Each row is a point. Each copy is the shape, with its points in the same order, turned, moved and blurred by noise. Is it also mirrored, or only turned?

Shape (6 x 2)
[[ -4   4]
 [ 26  23]
 [ -2  28]
 [-14 -63]
 [-38 -56]
 [-27 -66]]
Copy 1 (6 x 2)
[[-10   3]
 [ 17 -23]
 [-11 -18]
 [  9  69]
 [-17  72]
 [ -5  76]]
Copy 1 is: mirrored
Copy 2 (6 x 2)
[[-11   4]
 [  4  28]
 [-25  25]
 [  4 -61]
 [-23 -62]
 [ -8 -75]]
Copy 2 is: only turned
Copy 3 (6 x 2)
[[  1   2]
 [  0  39]
 [-19  16]
 [ 53 -43]
 [ 35 -59]
 [ 49 -55]]
Copy 3 is: only turned

Shape (6 x 3)
[[  3 -24 -49]
 [-41  14  40]
 [ 34 -58 -47]
 [ 32  40  34]
 [ 18   2  31]
 [-52  26  20]]
Copy 1 (6 x 3)
[[-60 -23 -28]
 [-24 -18  70]
 [-43 -52 -60]
 [  7  33  21]
 [  4  -3  16]
 [-51  -8  76]]
Copy 1 is: only turned
Copy 2 (6 x 3)
[[-34  -2 -15]
 [ 53  24  28]
 [-41 -49 -18]
 [ 70   4 -40]
 [ 51 -14 -11]
 [ 41  46  24]]
Copy 2 is: only turned

Shape (7 x 4)
[[ 82  19  52 -65]
 [ 24 -36  19 -59]
 [-17 -42  15  52]
 [-17 -12 -32  -4]
 [ 23  55  28 -13]
 [-43  -8  20  14]
 [  2 -38  46   4]]
Copy 1 (7 x 4)
[[-63 -82 -37 -38]
 [ 14 -37 -47 -33]
 [ 51  21  41   0]
 [ 12  45 -15 -11]
 [-63  -4   7 -35]
 [ 20  30  32 -48]
 [ 27 -22  26 -34]]
Copy 1 is: mirrored
Copy 2 (7 x 4)
[[-21  20 -65 -95]
 [ 13 -41 -51 -66]
 [ -1 -21   1  41]
 [ 52 -19  16  -3]
 [-24  28  13 -54]
 [ -9 -34  32   4]
 [-13 -39 -29   2]]
Copy 2 is: mirrored
Copy 3 (7 x 4)
[[ -19 -105   51  -63]
 [  19  -57  -13  -40]
 [  29  -23    2   69]
 [  22   13    5    0]
 [ -48  -26   38  -12]
 [  -9  -16  -17   37]
 [  18  -64   11   32]]
Copy 3 is: only turned
